Every row gives one point. Examples show where two turns around zero, p and q, send a point. Where does a point land after both, in the order given? Backwards means that the second turn is done in reverse. Each puzzle has new turns, and all numbers are rounded.

Turn p:
[ 10 -10] -> [  7 -12]
[ -5 -11] -> [-8 -9]
[14 -4] -> [12 -8]
[29 14] -> [32  5]
[-48  11] -> [-43  24]
Turn q:
[18 17] -> [15 20]
[ -1 -11] -> [  1 -11]
[  7 -34] -> [ 13 -32]
[-24  28] -> [-29  23]
Where do these land?
p, then q backwards: [-30  26] -> [-15  37]
q, then p: [28 -2] -> [28 -5]
p, then q backwards: [13 19] -> [20 11]
p, then q: [ -4 -29] -> [ -7 -29]
p, then q: [ -7 -15] -> [ -8 -14]

Turn p:
[45 -1 23] -> [ 43 -26   1]
[-28 -13 -21] -> [-35   7  -9]
[-17   8  26] -> [-3  3 32]
[  0   6 -28] -> [ -5  16 -23]
Turn q:
[-14  17  22] -> [-6 27 14]
[  3 -32 -19] -> [ -3 -37  -1]
[-22  37  -1] -> [-22  35 -12]
[ 34 -22  -2] -> [ 32 -25  -1]
Where do these land?
p, then q: [  6 -23  -4] -> [-10 -22   3]
p, then q: [ 39   1 -48] -> [ -1 -26 -56]
q, then p: [-17  26   5] -> [ 0 30  9]
p, then q: [ 1  1 24] -> [14  1 19]
p, then q: [-29  -6  23] -> [-9 15 33]

Turn p:
[-4 14 -9  4] -> [-3 15 -7  5]
[  9   0  28 -22] -> [ -5  -5  24 -27]
[-19  -7   3  13] -> [-15  -9  -2  17]
[ 12   3 -42 -20] -> [ 21  10 -38 -17]
[ 3 -9 20 25] -> [  2 -10  24  21]
Turn q:
[ 23 -39   8   2] -> [ 14 -31  -4  30]
[ -5  20   5 -14] -> [  6  10   8 -21]
[-11  12  -8  -2] -> [ -8   9  -3 -13]
[-6 23 14  1] -> [  1  18  18 -10]
[-16  22  12  12] -> [-13  21  19  -6]
[  6 -48 -16  -4] -> [ -4 -41 -24  18]
[  9  10 -15   5] -> [  4  14 -15   1]
Where do these land?
p, then q: [ 18 -10 -16   8] -> [ 16   4 -14  17]
q, then p: [-26  15 -22  10] -> [-28  14 -22  -6]
q, then p backwards: [ -3 -14  -2  21] -> [-19  -1   1  17]
q, then p: [ 21  -8  32 -21] -> [ 26 -17  31  -8]
q, then p backwards: [ 2 11 -7 15] -> [-5 17 -6  6]
q, then p: [-12   6  15 -33] -> [  0 -17  11 -33]

Turn p:
[-2 11 -6 -1  7 -2] -> [-3 11 -5 -2  8  2]
[-11   1  -5   8  16  13] -> [-7 -3 -8  0  8 21]
[ -6  -8   5  14  -1 -12] -> [-10 -10   3  14   4  -6]
[-13  -5 -13  -3  -5  14] -> [ -5  -7 -16 -10 -10   8]
[ 14   6  10 -20  -4 -12] -> [ 12  10  15 -11   2 -17]
[-7  3 16 19 -1 -2] -> [-16  -2  13  15  -1   6]
[  3 -24 -12 -14  -9  11] -> [ 16 -20 -12 -12 -13  -3]
[ 21  15   5  -2  -2 -10] -> [ 12  20  11   7   2 -10]
Turn q:
[ 5 -7  6 -6 -8  0] -> [ 2 -8  7 -8 -5 -2]
[ -1 -11  -4   1   7   4] -> [-2 -9 -5  2  2  9]
[10  7  1 -4  8 -7] -> [12  2 -2  0  9 -7]
[  2   7 -18 -10  -6   7] -> [  4  10 -13 -14  -7   6]
[-2  3  7 48 -9  5] -> [ -4   6   8  42 -24  -1]
[ -8  -1   0 -21   3 -16] -> [ -8  -3  -4 -17  15 -12]
[-5  3  8 -8  5  8] -> [-2  4  9 -5  8  7]
Where do these land?
p, then q: [  6   8   3   3  -4 -16] -> [ -1   6   1  11   6 -14]
p, then q: [-17  -7 -16  17  19  21] -> [ -6   0 -14   2  -8  37]
q, then p backwards: [  3  -3   8 -12   2 -13] -> [ -3  -8   3 -12   4 -12]
q, then p: [12 -1 20 -2 -9 -7] -> [  4  -7  20   5   3 -13]
p, then q: [ 15  12   9 -11  -2  -2] -> [ 13   8  12  -3   5 -12]
q, then p backwards: [ -1 -10 -17   4  -2   8] -> [ -7  -3 -11   6  -4  15]
q, then p: [-17   1  -7   2  -4   8] -> [-14   4  -6  -9  -7   7]

Turn p:
[-21  10  26   4  43 -34] -> [  3   6   8  16  48 -40]
[  1 -13  20  13  -6 -29] -> [ 12   0  20  31   1 -10]
[ -8  16  -3 -19 -21  10] -> [ -6   5   8 -26 -20  -6]
[ 11  14 -11  -2 -32  44] -> [-13  15  -1 -30 -30  35]
[  1 -19  30   4   5   0] -> [ -7 -10  24  17  15   8]
[-17   3 -48  13  12   7] -> [-13   5 -51   0  -8  -7]
[ 26  13 -29   2 -11  18] -> [ 15   8 -23 -19 -18  25]
[  7 -23  16 -15  10 -16] -> [  9 -28  16  11  12  -5]
Turn q:
[-37  16  14 -16 -33 -24] -> [ -8  12  40 -24 -31 -19]
[-16 -15  -1  13  19  31] -> [-16 -21   2   3  15  32]
[-1 -8  0 20  6 33] -> [ -4 -13  -6  11   3  35]
[ 38  27 -23  -2  15  -2] -> [  5  28 -44   1  10  -6]
[-13  -2  -2   7 -14 -34] -> [-12   3  16  10 -17 -29]
[ -3   2  31  -3  -8 -17] -> [ 16  11  29   4  -1 -10]
[ -3 -14  -3  -5 -31  -5] -> [  9 -16   5  -2 -27 -10]
[ 34  -5 -16 -14  45  18] -> [  8  -4 -41  -4  46   6]
Where do these land?
p, then q: [ 24 -31  36 -27  -8 -26] -> [ 43 -19  21  36  19   4]
q, then p: [ 11   7   0 -16  17  -7] -> [ 14  -4 -12  -9  15 -11]
q, then p: [  5  19   2 -17   4  16] -> [  4  -5  -5 -29   3   3]
q, then p: [-15  19  18   3  16 -15] -> [ -4  19  14  -9  23 -15]
q, then p: [ 25 -11  11  20 -12   8] -> [ 8 12 -9 14 -6 31]
p, then q: [-44 -21 -15  13 -26   1] -> [-29  -5  26   8 -42  -7]
q, then p: [-15  37 -36   6  -2 -17] -> [-13  20  -7 -17 -24 -42]
q, then p: [ 10 -19 -15  18  12  40] -> [-28 -14 -31   5  -4  29]

Turn p:
[-22 -21  -5 -10 -34  -6  16  -8] -> [-30  -3   1 -13 -33  -8 -10  13]
[-13   0  21 -10   6 -16  27 -12] -> [-22  15  20 -23   0   7  -4 -14]
[15  8 14 10  6 21 -7  9] -> [17  7  1 22  8 17 -6 -1]
[ 25 -19   5  -5   2 -17  15 -13] -> [ -3 -11  15 -10 -17  15  21 -17]
[  8  13 -17  -2 -14  -3  -5   4] -> [ 13   6  -8  -1  -9 -12  12  13]
[ -8  22  24 -23   5  31 -20  -2] -> [ 28  17  -8  -2   7   6 -42  -8]
[  0  -2 -18  -1  21   7   5  16] -> [ -3  -4 -22  -2  19  10  11   3]
[ -7 -17  -9 -14  12 -23  -5   0] -> [ -7 -24   1 -24   6  -6   6  -3]
[  2  26 -11  29   4  27 -30 -20] -> [ 22  10 -15  41  10 -29  -7 -15]
[  1 -11  -6  26  -7 -20   3  26] -> [-14 -13  14  12   9   0  21  28]
Turn q:
[ 11  20  -2  -2  25 -17  12  -3] -> [ -7   8  -8   2  36 -10   0  -8]
[ 17 -17 -28  12 -12   6  -9   0] -> [ 33 -15   0   6  -7  -9   2  16]
[-32   5  20 -27  -7  19  26 -33] -> [-16  16 -18 -15 -19  30  26 -37]
[-17  33  11  -5 -11  -2  19 -16] -> [-19  17 -21  13  -5   1   3 -31]
[ 24 -13   6   6  -8  19 -15   5] -> [ 22  10  12   1  -9  11 -11  21]
[ -2 -20   2   5  -6  -4  -2  18] -> [ -2  -9  22  -2 -10  -7   3  11]
[ 16  19 -18 -12   7 -15   4  19] -> [ -3  11 -12  -1  18 -32   0  13]
[  5 -30   2  29   4  11 -12  15] -> [ 11 -20  29  11  -4  13  -3  24]
[-14  27  -2  -8  22  -5  -8   3] -> [-26  -1 -23  -3  17   0  -8   2]
[ -8 -24  10   2 -12 -10 -16  -9] -> [  6 -17  18 -14 -16   5 -12 -10]
Where do these land?
q, then p: [  2 -11 -14 -27 -16 -11  12 -14] -> [  3   7   2 -26 -24  -1  17 -11]
p, then q backwards: [ -1  16   7 -11  12  19   6  17] -> [ 18  13   7  -5  14  16  -7 -13]
q, then p: [ 17  -4  -4 -15   7  10  15 -19] -> [ 11  18 -14  -7  -2  12  15 -15]
p, then q: [28  4 -5  7 -3 17 -3  1] -> [22  7  1 24  1  0  5  3]
q, then p: [ -9 -14  10  22  12  -2 -38   6] -> [  7 -33   1  13   4  12 -30  11]
q, then p: [-22   5  -7   0  20 -10  12  -7] -> [-27  -6 -12  -7   5  -1  -2 -16]
q, then p backwards: [-29  25  -3   3 -11  -4  -3  -7] -> [-10 -21 -16   4   1  21   7 -20]
p, then q: [ 11 -17  -6  22  14  12   2  -9] -> [ 12 -19   4  17   2  17  12 -10]
p, then q backwards: [-13 -26 -23 -10 -38  -2  13  -9] -> [-35   3  -8 -17 -25   8 -17  25]
p, then q backwards: [ 28  18  -2  -1   5 -31  -6  19] -> [ 21 -34 -14  -6  12   9  21   2]
q, then p: [-12   4  48   9  -3   3 -11  20] -> [  3  11  11  13   9 -15 -47  12]

Turn p:
[-19   4 -10 -18  11  -9  32 -12 -15] -> [ 15 -32  -4 -18  -7  16  18 -15   3]
[ -4 -35 -23  16   5  12 -20   5  15] -> [-11 -12  13  40   1   7 -19  19  -9]
[  0  21 -25  28  -8   7 -22   3  11] -> [-19   9 -26  21 -18  -8 -23  -4  -9]
[ 11  -1 -18 -35   3   6 -13  -8  -4] -> [ 25 -10  -6 -13   7   2 -18  16 -20]
[ 37  30   2 -18 -21  -1  19  26 -11] -> [ 25  36 -33 -24  -5   8  11  15  16]
[ -3  -7  13  11  22   5  14  14 -23] -> [ 2  8 14  8 -5 13 33 -8 -9]
[-14   3  12  11  -8  14   5 -35  17] -> [-13  -8  23 -11 -15  -9 -22 -20  13]
[ 19 -12  21 -21  15 -16 -10  27  14] -> [ 9 19  3  2 47  6  7 10 -1]
[ -8   1   4  17  -5 -31  -2 -29  -8] -> [ -2 -20  -1   5  -2 -36   9 -19  11]
[-19  -4  24   9 -15  12  -4   7   4] -> [-31   8  17 -10  -2  -1   4   6   6]
Turn q:
[ -7 -21  18  -6  -2  11  27  -9   4] -> [-16 -16  11   3  -3   2  15 -30   0]
[ -6  -9   8 -28 -10 -17   4 -16 -28] -> [-21  -6  28 -15 -16 -15 -14   0 -15]
[-16   1 -12  -8 -27   1   9   6  18] -> [-20 -11 -17  -7  10  -3 -13  -6  21]
[-24   1 -18 -15 -16   7  14   0   8] -> [-22 -16 -18 -18  11  -3  -9  -8   4]
[ 44   3  24   2  29 -40 -22  24  -3] -> [ 28  49  34  14  -6 -24  18  22   9]
[  4 -14   2  13  14  -4 -31  -2  16] -> [28 -4  7 22 18 -9 -3  8  0]
[  3   1   7   4  36   8 -15   1   3] -> [ 29   5   8   0  14   4  17   2 -15]
[ 48   5 -24  14  20   1 -22  21  -3] -> [ 42  23 -22  10 -20 -17  14  25   3]
[-16  -9   9  14   9 -12   9   4 -32] -> [-22  -3  17   8  -5   8  16  19 -20]
[ -6  17 -24  10 -14  -4  18 -27   1] -> [-19   7 -27   5  -5   9 -24 -11 -16]
[-19  20  12 -16 -16  21  16   6   6] -> [-14  -7  -3 -29   5  24  -2 -15  16]
[ -5   7  -4  15 -23  27  -7  -7   9] -> [  7 -18 -18   6  -3  24 -15  -4  13]
Where do these land?
q, then p: [ -7 -11  27 -10   3  12  -3  -9 -38] -> [ -5   9  32 -23  -2  -4  19  23  10]
p, then q: [ -1   9 -38  -2 -20  10  -1  11   8] -> [  8 -23 -26  -1   0  -7  -7  26  15]
p, then q: [  5 -13   3  -1  34  14   1 -15   9] -> [ 20  -1  23  13 -18  18   0  -7  -9]
p, then q: [  2 -12 -28  17  -9  -3  -3  12 -10] -> [-12  -7 -21  20  -3   4   8  17  13]
q, then p: [  6  11 -18  -7 -26  -6 -19 -12   1] -> [-10   3 -15   9  14 -17 -16  19 -16]
q, then p: [-20 -13  34   8  16  11   3  -5  11] -> [  9   6  40   1  -7   7   6 -21   3]
q, then p: [-11 -13  38  -6  40 -14 -15  10  17] -> [ 20  25  23  -6  17   6  24 -40   6]
p, then q backwards: [-10  21 -26   5 -17 -15  13 -12 -14] -> [ 14 -12 -27  -5 -17  27  12   5  -3]
p, then q: [ 18 -10 -20   0 -23 -16  14   1  27] -> [ 26   2 -22  18  22 -14   1   3  19]
p, then q: [ 14  16 -35 -16 -24 -12  16  12  -5] -> [  9  -6 -41  -5  -7 -29   0   8  17]
p, then q: [-11  16  28 -11  -6  15   1   6 -19] -> [-19   3  11 -37  -4   2  -3 -10   0]
p, then q: [16 -1 34 22 31  4 -7  1 12] -> [  6  28  15   6   3  36  -9 -13 -22]

Turn p:
[  9  48   7   6   9  -5 -19 -10  31  -8  29] -> [ 40  16   5   3 -16  -8  15   4  17 -35  32]
[ 15  -9  12   1 -12   8   7  17 -19 -14 -14] -> [-10   2  -7   2 -15   6   3  10 -24   7 -24]
[ 10 -15  -1   4 -22  -4  -1 -13 -17  -3  -4] -> [ -1 -20  -2  -8 -10  -8   6 -10 -11  16 -14]
[-16 -10 -21   0   8 -13  -3  -6 -16 -12  -4] -> [-18  -7  -3  -7  14 -15 -11 -19  -8  -9  -1]
[ 12  -9  12   5   6  12 -15  13   1   7 -12] -> [  1  -2   2   7 -13  22 -14   6   3  -2 -15]
[  4  -6  12  -7   6  17   7 -13  -3  -2 -10] -> [-4 -1  3  1  4 23 15 -6 -4  3 -7]
[  5  18 -34   5  -9   1  -8   4  -9   3  -8] -> [  0   1 -34 -15  -8 -11 -10  -8   8  -3   3]
[  2   9  14  -8  11 -11   7  -2 -20  10   6] -> [ 17  17   6   3  11   0  -3 -11 -15   8  -5]
[13 -7 -9  4  7  8  5  4 23  2 10] -> [  6 -12  -5   5   9   3   4  21  15 -10   0]
[-38 -13  10 -16  -6  -1   7  11 -13   9  16] -> [-15   5  20  -2  15  -1 -16   3 -19  24  24]
[  0  -1 -10  -9   5  -8   1  -2  45   4  -7] -> [ -6   3  11  -7   7  -4   7  17  40 -12   1]
[-15  -4   9  14  -4  -3  12  -2  -5   3  -1] -> [-9  0  4 18  1 -6  2 -6 -4 13  5]
Turn q:
[ -9  10   9  17 -10   8   0  -7  -2   9  -2] -> [ -8   8  -3  17  -4  10 -12  -9   8   4  -4]
[ -5  12   3 -25  -5  -6  12   4  17   7   5] -> [-12  20  -4 -12  -8  -7  20   8   8   1   7]
[ -5   7 -15  -2   4 -20  20  -4   8  22  11] -> [ -3  11 -24   7   8 -25  14   1  12  -1   5]
[ -6  -2   0  -8 -19   0   9   3  -4   2  16] -> [ -9   1  -7   9 -18  -2  11   2  -2 -10   7]
[ 12  -4  -1  11  -8  -6 -25   7 -15  -4 -15] -> [  7 -15  13   2  -6  -3 -29  11  -5   7  -1]
[-14   8  17  -5  -2 -13  -3  -4  19   5  10] -> [-24  15   4  -2   5  -3   4   4  15 -12  -2]
[-20 -11   1  -1   4  -8   6   8  10   5  14] -> [-13  -6  -6   7  10   1  17   9   9 -12   0]
[  6  21 -15  18  14   2  18  31   8  17  21] -> [24 22 -9 28 20 -2 14 13  9  0 24]
[-31  10 -11 -19  -1  -4  10  -1  12   0  -2] -> [-18  10 -27 -14   1   8  15  12   6   1  -1]
[ 19  -3  -1   4  11   6 -13 -14 -23 -28  -4] -> [ 16 -10  10 -13   2   3 -21 -13 -30  -6  -6]
[ 15 -18  14  -8  14  11  -4  -6 -27 -13 -27] -> [  8 -18  21 -11  -1   3  -3 -10 -29  21 -22]
[ 17 -12   2  25 -12   5  -5  -3   7 -17 -16] -> [ 23 -12  13   0 -10   9 -18  -6  13  -6 -16]
[ 22 -19  -5  -6  11  24 -24 -14 -13  -6 -12] -> [ 10 -28  18 -18   1   6 -13 -22 -15  15   8]
Where do these land?
p, then q: [-17 -24 -14  -9   7  30 -10  21   4  16  -9] -> [-18 -21   3  -3  14  34   3   6   5   8  27]
p, then q: [ -1 -22   8  -4   3   1   5  -6   0 -26  -6] -> [ -9  -7  -2   6   0  13  10   4 -12   4 -27]
q, then p: [-16  -6  -7   8   0   6   1   3 -20   2 -23] -> [ -9 -12 -15   2   0  12 -21  -5  10  13  -9]
p, then q: [  7   9  10   6   7 -20   3 -21  -6  18  21] -> [ 14   8  18   0   8 -28  -6 -22   1  -2  -4]
q, then p: [-22   2 -24  -5  24   7 -10  22  21   4  -2] -> [  3   3  -9   2  33  16 -14  30   4 -13   9]
p, then q backwards: [20 10 12 11  3 -3 14 -3  3  9 -4] -> [ 2  1  0 13 -1  1 27 10  2  3 -8]
q, then p: [ 19  20  -4  11  -8  -1   7 -30  -1   1  15] -> [ 17  -6  -2 -15 -12 -17  16 -24   4 -16   7]
q, then p backwards: [  3  -2   7  -7   5  13 -10  12 -24 -15  -6] -> [  1 -14  20  -9  -5  11  -4   7 -17  -4  14]
q, then p: [  5   4  21  13 -11 -19  -6  -5  23 -19  13] -> [-13  15  16  -1 -24  -1  17   4  -3 -27   2]
p, then q: [ 13  14   6  -3 -11 -11 -11 -19   3  12  -3] -> [  4  11   8 -11 -18 -17   4 -15  12   2  -1]
p, then q: [-17   1  10 -14  -9  11  12   7  -5 -10  -3] -> [-15  10 -11  18   0   7   8   4 -13   5   6]
p, then q backwards: [-10 -14 -25 -22   8  -1   0  25   9   2 -11] -> [-22  14   2  -4   7 -22 -27  -6  13  -5  -8]
q, then p: [ 15   7   0  15 -17 -15   4  -5  -7   4  18] -> [  7  -7   2   4 -20 -26   4  -7  -2 -13  -2]
